Each wall is flat, endless, passes through zero and stands at right angles to its row. A trip goes straight from one point to another. List the walls that it crosses, first one first.

Walls:
(1): [5.1 1.1 5.5]
(2): [-6.7 -3.4 -2.8]
(3): [-5.4 -7.8 -1.5]
(4): [0.3 2.2 2.2]
(5): [ 8.0  3.8 -1.0]
(6): [-1.9 -1.3 -1.6]
(7): [-5.8 -3.4 -1.8]
(8): [-1.6  0.3  1.9]
(9): [-1.8  2.9 -1.3]
(10): [-3.0 -7.5  1.2]
Trips:
[-2.8  1.4 -3.5] to [-1.1 -0.8 -2.2] -> 10
[-0.4 -4.6 -4.0] to [ 1.1 -0.7 -6.8] -> 5, 9, 10
[-0.5 -3.6 -2.2] to [ 0.3 -2.2 -4.4] -> none
[-0.2 -0.6  5.4] to [6.8 1.8 2.6] -> 5, 10, 8
[ 4.4 -2.8  5.0] to [ 5.8 -3.8  1.4] -> 8, 4
[-5.7 -3.3 -4.7] to [-2.9 -2.6 -3.3] -> none

Walls:
(1): [-0.5  3.3  1.7 -2.0 -1.9  0.8 -2.9 -0.7]
(2): [-5.4 -3.5  1.0 -5.0  2.5 -1.3  1.4  2.8]
(3): [ 5.2  4.8  0.6 -0.1 -0.1 -4.8  0.0 -1.7]
(4): [ 5.7 -2.4 -5.2 10.5 -1.8  3.4 -0.8 -1.7]
(5): [ 0.2 -1.2 -4.9  3.7 -0.6  2.2 -2.3  0.9]
(6): [ 4.7  0.3  5.5 -1.3 -2.3  1.8  4.9 -1.7]
(7): [-1.8  0.5 -0.2  4.1 -1.6  3.4  2.3 -3.1]
(8): [-0.2  2.5 -2.6  0.4 -1.2  0.3  0.9  2.8]
Trips:
[-4.0 -3.3 -0.3  5.7 -4.0  1.1 -3.7  1.8] to [-4.1  3.4  0.6 -1.0 -1.8 -0.9  3.4 -2.2] -> 1, 2, 4, 5, 6, 3
[ 6.4 -3.4  5.0 -6.6  0.9 -2.6 -5.7  0.3] to [-0.4 -2.5  9.2  0.9  2.8 -1.1  1.1  1.5] -> 1, 3
[1.3 2.4 5.2 0.8 4.2 6.9 4.8 0.0] to [ 4.8 -0.3 -1.9  1.4  0.8  0.4  2.8 -4.1] -> 4, 3, 5
[ 3.7 -0.2  2.5 -3.6 -5.1 -4.4 -5.1 -2.4] to [ 0.1 -2.1  5.5 -5.5 -1.5  2.6  3.7 -1.2] -> 2, 3
[-8.0  0.9  1.2  4.1  1.1  5.0 -2.6 -0.8] to [ 3.5  1.9 -2.4  1.0  5.2  1.0 -3.6 -3.5] -> 2, 3, 7

Walls:
(1): [ 3.1 -0.8  0.2 -4.8  5.9  2.0  0.6 -1.6 -1.4 -6.0  5.7  5.1]
(2): [ 1.8  3.8 -5.6 -2.6 -1.0 -5.3  3.7  1.2  0.7  1.6 -2.7  4.9]
(3): [-0.4 -1.5  1.7 -7.6 -4.6 -2.3  2.3  5.7  0.0  3.3  1.8  1.8]
(4): [ 3.0 -4.9 -4.7 -0.5  0.9  2.0 -3.1 -7.1  2.2 -1.6  1.9 -4.8]
(5): [-4.9 -0.3  1.8 -0.4  3.4 -1.1  1.7 -2.2 -0.1 -0.2  1.1  1.7]
(6): [-0.2 -0.7  0.0  3.6 -1.7 -3.4  0.1  4.5 -0.3 -7.2  0.3 -2.7]
(7): [  0.2  -3.1   3.7  -2.3   5.2 -10.8   2.3   1.0   1.7   1.7  -2.9   3.6]
(8): [ 0.6 -2.5 -8.0 -4.7  0.9 -1.3 -2.9 -3.2 -3.3 -3.6  1.0 -1.1]
(9): [-1.9  5.1 -0.7 -6.8 -1.3  4.2  3.1 -2.5 -1.2 -4.1 -0.4  0.5]
(10): [-3.1  1.6 -1.9  4.3  1.0 -1.7  2.8 -4.0 -2.2 -4.5 -0.4  0.4]
(11): [ 1.2  5.1 -5.2  2.9  2.9 -2.4  3.4  0.9  1.0 -4.2 -2.0 -0.9]
Trips:
[ 5.1 -1.4 -0.1  4.3  5.5  2.2 -0.9 -0.9 -1.4  3.5 -5.4 -1.4] to [ 3.2 -2.9 -1.7  0.1 -0.4  0.7  2.1 -7.4 -2.6  3.4  4.2 -4.4] -> 7, 8, 11, 10, 1
[-2.3  0.9  4.0 -2.2 -0.2 -2.0 -1.7 -4.1  0.3  0.6  5.2  3.5] to [-8.2 -1.7  1.9 -2.2 -5.1 -3.2 -2.9 -1.1  4.9 -1.7  1.0  1.2] -> 1, 6
